Each row is a point. Each copy is the shape, with its points in the same order, turned, moved and blurred by noise. Say if it was mirrored as well.

Shape (6 x 2)
[[  0  11]
 [  3 -22]
 [  9  44]
 [-18 -49]
 [-40 -42]
 [ 26 -21]]
Copy 1 (6 x 2)
[[ 14  19]
 [ 24  -3]
 [ 15  59]
 [  4 -42]
 [-21 -34]
 [ 46  -1]]
Copy 1 is: only turned
Copy 2 (6 x 2)
[[ 14 -20]
 [ 11  22]
 [ 32 -46]
 [-12  39]
 [-35  31]
 [ 39  22]]
Copy 2 is: mirrored
Copy 3 (6 x 2)
[[ 21   2]
 [ -7 -11]
 [ 45  28]
 [-25 -45]
 [ -4 -60]
 [-21   7]]
Copy 3 is: mirrored

Shape (6 x 3)
[[ 25 -48 -24]
 [ 42  -8  25]
 [-44  19 -28]
 [ 20  24 -33]
 [-44  26 -39]
 [ -8  -3 -29]]
Copy 1 (6 x 3)
[[ 50 -49  22]
 [ 38 -28 -35]
 [-18  20  43]
 [ 41  21  14]
 [-21  26  52]
 [ 16   3  33]]
Copy 1 is: mirrored
Copy 2 (6 x 3)
[[ 18 -42  14]
 [ 18  12  48]
 [-28  10 -47]
 [ 30  13 -19]
 [-27  16 -60]
 [ -5  -6 -20]]
Copy 2 is: only turned
Copy 3 (6 x 3)
[[  5 -44  16]
 [ 35  -1 -26]
 [-50  33  24]
 [ 13  27  35]
 [-50  39  38]
 [-17   5  23]]
Copy 3 is: mirrored

Shape (7 x 4)
[[  1 -23  38  17]
 [ 22  18 -26  23]
 [-29  16 -24  16]
 [-17 -14   3  15]
 [-28  40 -14 -19]
 [ 11 -12   3 -38]
 [ 26  42 -19  10]]
Copy 1 (7 x 4)
[[ -1 -12  32 -36]
 [ 18  49 -12 -11]
 [-18  20 -30  -4]
 [-10  -5  -2 -25]
 [-22  16 -21  38]
 [ 26 -18  12  17]
 [ 12  53   1  17]]
Copy 1 is: mirrored
Copy 2 (7 x 4)
[[-11 -21  22  45]
 [ 36 -17  10 -16]
 [ -6   3  22 -30]
 [ -7 -16  18   7]
 [  2  48  21 -18]
 [  6  19 -23  30]
 [ 60   3  16 -12]]
Copy 2 is: mirrored

Shape (9 x 6)
[[  3  11  -3  32  21  -8]
 [-14 -11 -19 -44  15  34]
 [ 45  -4  24 -14 -35 -10]
 [ 31  10  40   5 -10   2]
 [ 11  29 -34  -5 -26  11]
 [ -4  33  23  12  -6  18]
 [ -9 -13 -30  32   1 -35]
 [ -5  -7 -14  23 -12   8]
 [-13  34 -13 -19 -16  11]]
Copy 1 (9 x 6)
[[-15  14  18  26  13  -4]
 [-13   5 -17 -55  -3  16]
 [ 56  -7  15   1 -34  -7]
 [ 51   6  24  15   4   8]
 [ -7  12 -12  11 -45  22]
 [ 17   6   3  23  11  35]
 [-36 -21  15  26 -12 -29]
 [-17 -11  22   9 -15  16]
 [ -1  -1 -30   5 -19  29]]
Copy 1 is: mirrored
Copy 2 (9 x 6)
[[ -5  11  14  29  14 -17]
 [  4 -12 -15 -29  52  28]
 [ 60 -11  35 -20  10 -27]
 [ 46   1  52   6  26 -11]
 [ 12  24  -5 -16 -13   9]
 [ 12  17  43   6  13  18]
 [-30 -13  -3  20  -6 -32]
 [  8 -10   6  15  -3   9]
 [ -7  22  15 -29   3  15]]
Copy 2 is: only turned

Shape (14 x 8)
[[  2  -5  17  21 -19  25  17 -20]
 [  5   0 -35  -7  -4  -7 -12  -4]
 [ 28  -2 -22  30  -3  19  -2   4]
 [-24 -18   7  15  32  -9 -23   7]
 [-15  23   7   5  15 -18 -13  -6]
 [ 18  -5 -14   2  -1  -1 -18  -2]
 [-25  -7  -7 -17 -29  -5 -21 -17]
 [-24   9  -1 -13  -7  23  -2 -13]
 [  9  -1   4   5  28  26 -13  16]
 [ 24 -26 -19  -8  16  34 -17 -29]
 [ -2  10  11   5 -34 -11  11   2]
 [ 13  -6 -19  -2 -34   8  29   5]
 [ -6  11   3  14  -6  42  18  11]
 [-10   2   1  30   1  -6  14  -4]]
Copy 1 (14 x 8)
[[  6  -4  12  24 -42  17  -9 -16]
 [ 23  -8 -21 -17  -8 -17 -20  -9]
 [ 26  25  -2 -13 -32   9 -37   1]
 [ -6  -4   6 -21  29  24 -16 -20]
 [  2  12   1  -8  18 -13   1 -32]
 [ 19  -3   3 -19 -11 -12 -24  -8]
 [ -8 -35 -11 -14 -18 -17  -4 -22]
 [-10 -17 -10  21 -12 -11 -15 -17]
 [  8  13  16   6  13   3 -44  -3]
 [ 36 -25  -3   6 -10   6 -60 -22]
 [  2  -4  12  -3 -31 -15  16   2]
 [ 24  -8 -15   6 -41  -7   0  20]
 [-11  20  -4  31 -25   5 -27   6]
 [ 11  16  -4   0 -14  16   5 -15]]
Copy 1 is: mirrored
Copy 2 (14 x 8)
[[ -3 -31 -19  18   8  33  12  -2]
 [-11 -10  24  -1  -6 -13 -16 -30]
 [ 20 -25   5  26  12   5 -23 -12]
 [-35  -1  -7 -16  22 -12 -21  19]
 [-33  20   6   2  24   0   6  -9]
 [  1  -7   0   6   3 -10 -19 -18]
 [-30  -4  -8 -15 -30   9   6 -20]
 [-14 -11  -4 -22   1  23  13 -21]
 [ 10   2  -6 -16  33   4 -21   2]
 [  9 -38 -29 -11  12 -11 -21 -32]
 [ -6   3   8  16 -24  17  25   2]
 [ 23 -22  20  15 -25  13  15  -6]
 [ 14 -19   0  -2  15  45   5  -1]
 [-21 -20  11  21  15  14   4   8]]
Copy 2 is: mirrored
